Each row is a point. Examples show where two turns around zero, p and q, send a point. Where does a point land after both, in the order given? Backwards means that the second turn is done in reverse. Each puzzle has new turns, and all numbers are rounded.
In the rows, 128 means zero.

Turn p:
[129 110 128] -> [119 113 131]
[154 131 117] -> [152 114 121]
[165 129 147] -> [159 114 152]
[ 64 141 120] -> [ 82 170 109]
Turn q:
[113 100 145] -> [122 108 157]
[ 82 129 149] -> [ 84 127 153]
[150 133 100] -> [147 125  98]
[167 150 118] -> [159 152 104]
Where do these land?
q, then p: [ 93 153 124] -> [100 157 111]
q, then p backwards: [137 121  77] -> [143 119  79]
q, then p: [128 114 163] -> [133 137 164]
p, then q: [154 125 148] -> [151 133 151]

Turn p:
[121  93 144 164] -> [148 109 164 156]
[110 188 138  89] -> [ 76 165 115  91]
[130 112 117  97] -> [128 104 111 107]
[118 125 110 137] -> [122 121 119 146]
[162 123 131 153] -> [166 143 131 139]
Turn q:
[162 125 168 135] -> [178 136 131 142]
[ 58 120 109 174] -> [ 64  98 154 170]
[139 122 157 107] -> [159 128 143 113]
[138 126 111 106] -> [126 129 113 103]
[145 121 109 130] -> [128 125 102 125]
[125 154 113 117] -> [111 152 125 115]
Where do these land?
q, then p backwards: [168 111 104 153] -> [145 125  75 126]
p, then q backwards: [102 104 127 140] -> [104 108 136 146]
q, then p: [118 152 127 154] -> [113 148 142 152]
p, then q backwards: [105 139 124  92] -> [111 124  91 112]
q, then p: [151  89 112 144] -> [153  99 105 151]
q, then p: [151 166 160  78] -> [127 173 112  72]
p, then q: [102 135 143 134] -> [126 125 158 138]
